Rows are points. To make a cloud, some directions were put in groups of two or more. Within a group, all points are equally far from the middle, so they leave a hole (a ring in 2 directions, a hollow ball in 3). The other directions are filled evenly. Then the cloud was stretched, turned, moved and blurred a little. Count the holes, and give their numbers of directions, smallest first.

Cloud (13 x 2):
-39,2
8,35
-33,-17
46,4
33,28
-16,-45
-9,-52
11,-31
9,57
47,-8
-14,-19
-17,-13
5,10
Holes: 0

Cloud, 13 rows:
-19,-33
40,-9
28,-23
-8,-33
31,18
-43,14
-29,-32
41,3
-34,17
42,-6
-20,-33
-39,-27
34,-18
Holes: 1 (2)

Cloud, 21 rows:
-10,-49,-32
60,-33,-23
32,-14,0
54,12,-39
-4,-23,45
15,-16,-38
5,0,15
43,-42,17
-30,33,-6
-29,10,24
21,29,21
39,-47,-17
35,14,-18
-44,36,-7
1,-27,-42
-7,-4,2
24,-10,-25
29,-29,49
-38,22,-16
-11,-14,41
-37,-3,8
Holes: 0

Cloud:
-4,-42,-1,9
-51,-37,-47,18
46,21,-17,-5
-36,-43,37,-19
-29,-2,22,-19
-9,-40,3,28
9,-18,-45,2
-12,-57,-31,19
13,5,-10,34
-14,-34,7,14
-16,-76,0,23
17,40,16,-9
-30,-11,-21,-30
29,-10,12,-32
29,30,-16,15
-49,30,2,-19
-5,-31,-66,25
-60,-16,4,13
12,74,-2,-23
17,5,18,-29
-9,24,27,5
-24,37,-14,-21
-30,26,3,38
-4,-54,23,-25
-20,-48,-32,10
-48,18,14,-39
-55,-18,-1,-6
30,21,3,-3
-45,18,9,18
Holes: 0

Cloud (57 x 6):
-3,4,33,-38,20,21
29,19,-10,56,-30,-16
16,-12,25,39,-44,36
11,43,-32,39,-12,-15
-17,43,-22,-25,12,6
39,-28,69,5,12,-3
1,3,30,-58,40,-19
-40,-10,-41,23,-27,-25
-16,-17,40,-29,-22,-36
18,-23,80,-3,-1,11
3,-20,13,47,12,-5
11,-14,-12,17,-8,39
-10,58,16,3,21,-20
-13,32,33,-34,-13,-44
46,-1,63,22,-13,-18
-53,-13,0,31,-18,9
17,35,-42,9,-14,3
17,-4,-32,13,29,-1
-9,39,-15,-8,18,-59
-6,30,-57,-3,13,-13
-5,22,-43,-22,-25,3
10,2,-28,23,12,19
13,-52,4,-12,23,-21
-13,43,16,27,-11,17
8,-37,32,-5,41,-16
-23,0,-21,-36,-3,22
-19,50,4,38,-6,-26
0,-50,55,-14,-24,12
0,28,10,45,12,-15
-30,60,22,-2,-15,-28
-16,-42,-36,11,0,-7
-13,5,26,-49,-6,-41
-17,61,-2,-17,17,-12
-10,19,63,9,-8,15
0,-55,11,21,-13,-23
14,-5,4,1,-9,41
-51,15,1,-17,1,-48
-21,-9,59,11,-36,25
-16,-38,42,-21,31,-19
-5,50,29,-36,9,-40
-15,-35,6,31,-59,25
-1,-25,-45,-9,-9,16
4,20,-32,-25,-30,1
0,3,-3,65,-33,-18
20,-6,26,-58,26,-24
-3,9,-2,52,-27,-39
-55,3,34,-3,-14,-29
28,-25,5,47,-24,27
-16,4,74,10,-29,4
-65,0,-28,2,-20,-11
-54,17,-33,-31,0,-9
38,17,-5,4,-38,-26
-25,24,-49,-14,20,-38
27,34,48,-31,17,-19
-16,39,-47,27,-37,-22
-16,24,48,-16,-26,-41
-31,19,38,23,-53,12
Holes: 2 (3, 3)

Cloud, 47 rows:
33,12,-1,-42,-18,-29
55,-18,18,-24,-9,-29
51,4,32,-38,-33,-17
70,20,35,13,5,-25
12,4,6,-1,-21,-40
39,14,60,11,-14,-45
-35,36,-17,-56,10,-38
60,-28,60,-14,-27,-22
3,-18,31,-32,-43,-19
-17,9,32,-20,5,-17
7,-15,3,-16,-17,-49
-7,21,-8,14,65,9
-1,-10,-16,27,28,34
25,19,15,15,-28,-23
25,27,20,-18,32,-20
-21,12,12,-24,2,10
76,31,23,30,33,3
20,54,27,-6,-17,-37
-55,20,-20,-27,16,6
-39,-11,5,15,0,20
-39,-2,27,23,47,-28
-71,20,0,18,-4,-13
36,-22,46,-13,-4,-28
40,10,-17,-11,22,-25
10,-11,-53,-10,17,46
27,-9,-11,22,31,45
6,1,56,18,20,-14
-31,12,43,-9,-12,-56
6,13,42,-19,-10,-39
-19,25,-10,-21,5,27
19,23,2,55,21,28
-20,25,17,-4,14,-69
16,32,33,27,-33,-27
-15,42,-28,-6,2,-27
15,30,-8,39,42,-18
24,6,57,3,-16,-48
-9,30,2,-34,-2,-49
61,-7,-5,-8,-28,-1
54,-12,20,-14,16,-17
-20,-32,19,-34,-17,6
1,-19,8,-22,21,22
20,-30,23,-33,-11,-40
87,21,16,20,22,5
41,-27,3,11,-10,63
41,-3,36,14,27,21
39,-9,-9,0,39,47
24,9,-2,-43,-36,-6
Holes: 1 (3)

Cloud:
-8,-37,-27,9,-13,24,-38,3
24,-2,-4,26,18,5,23,-44
58,5,15,0,6,-39,11,25
14,-64,-10,0,-8,10,29,-58
19,38,9,23,-4,-46,0,52
-45,4,-22,22,-29,10,38,34
60,-16,-4,30,-9,15,-46,1
-3,-21,-2,1,-68,-7,1,3
-21,-7,-2,-15,-36,43,-32,-25
24,-8,-12,32,8,-21,43,-19
-55,-7,-8,21,-20,28,15,21
49,25,-32,-21,-18,10,-44,5
-15,-9,-34,-33,-17,-54,-30,-27
-11,-24,-13,24,37,8,-26,-29
38,-36,-10,49,10,23,23,-27
14,36,6,-24,-30,-6,13,-7
29,-45,-18,-31,-26,-18,5,-46
-12,43,-13,-11,-41,-3,-54,-6
21,-15,54,1,13,-17,-5,16
49,-10,-24,2,-17,-1,46,-4
-28,-10,-4,28,21,33,49,12
-34,-6,15,29,-35,41,41,2
-4,-31,-41,13,25,19,19,-48
-19,-4,14,37,25,-34,30,20
22,-2,-17,-15,31,-12,-15,55
13,-37,-2,4,-35,-39,-35,-12
41,-19,1,6,7,-69,-39,21
-5,40,25,33,-19,32,-13,26
-30,-48,15,-29,26,16,27,-51
33,21,10,63,-17,-17,-33,8
-7,-6,-3,-28,5,23,6,-77
-6,-48,28,-22,14,-14,-5,12
33,20,6,0,39,-7,12,0
8,2,-22,-59,3,-11,2,24
29,-14,-45,51,-7,-3,23,31
8,-54,37,34,-16,-1,15,-6
-22,-7,-5,4,10,51,7,-54
19,-13,-26,50,-9,36,22,-18
-11,-46,-23,0,-9,-46,-32,-13
6,-35,-24,-51,-32,-24,27,-10
12,-6,45,25,-22,-13,41,41
-22,19,-47,-9,-23,33,32,-16
25,-8,-43,-17,-45,27,26,-1
-43,-26,-13,-32,25,-25,-26,-49
44,18,36,45,-6,21,-16,44
-21,18,-12,-20,10,0,-26,-61
1,-12,-27,-49,-9,-46,-54,-16
6,-9,-51,9,31,13,37,7
58,18,7,29,14,-25,-55,49
28,-17,15,4,-28,-15,24,-42
-9,9,-19,-20,15,27,-62,-24
-4,35,4,37,-21,33,-36,28
-16,-16,-49,-14,22,18,-29,21
37,-27,43,42,-24,-32,17,28
-2,16,-34,7,-24,-16,36,-6
-50,-56,-1,-10,-5,25,44,-15
44,36,-15,7,-3,3,17,35
39,8,-28,-6,35,-38,-5,10
10,-46,-52,8,-14,13,-9,-29
1,-30,-22,-11,-38,-42,-34,-10
3,6,-19,-2,14,-38,-28,-47
45,-10,-36,34,-1,-43,-12,11
-3,-43,18,29,-17,28,-8,-16
-29,-5,-56,-3,-34,-12,11,-9
53,-52,10,47,12,15,43,8
22,-21,-18,48,3,-21,-45,41
20,-42,-3,20,9,-17,61,45
-20,-6,-28,19,26,-4,49,3
39,35,21,18,-22,23,12,40
2,-52,-8,-6,17,-42,2,-52
31,-51,29,-9,12,-15,41,-27
-26,-27,32,-22,21,-36,-10,-11
44,-12,-15,-20,25,-12,-65,10
29,-45,-44,-12,34,-30,7,17
73,-18,-8,3,-6,-8,-24,44
41,-31,3,3,5,-20,8,64
48,20,7,33,-18,-57,-29,39
-13,10,22,-8,-40,-32,15,-24
4,-36,9,43,6,-48,41,25
31,10,14,65,1,6,43,46
-33,30,-31,-57,-3,0,-26,-30
-39,-44,-48,-38,3,-29,6,-28
30,49,-22,5,11,-15,-26,33
13,-4,-23,11,-7,-66,6,7
-20,-18,-48,26,-9,-1,-29,7
-24,5,3,-29,-43,-25,-6,39
-10,-14,-34,0,-44,-21,-37,-17
-36,-5,-47,-47,-21,33,-32,-25
12,-42,-50,21,-1,32,51,-1
Holes: 1 (8)
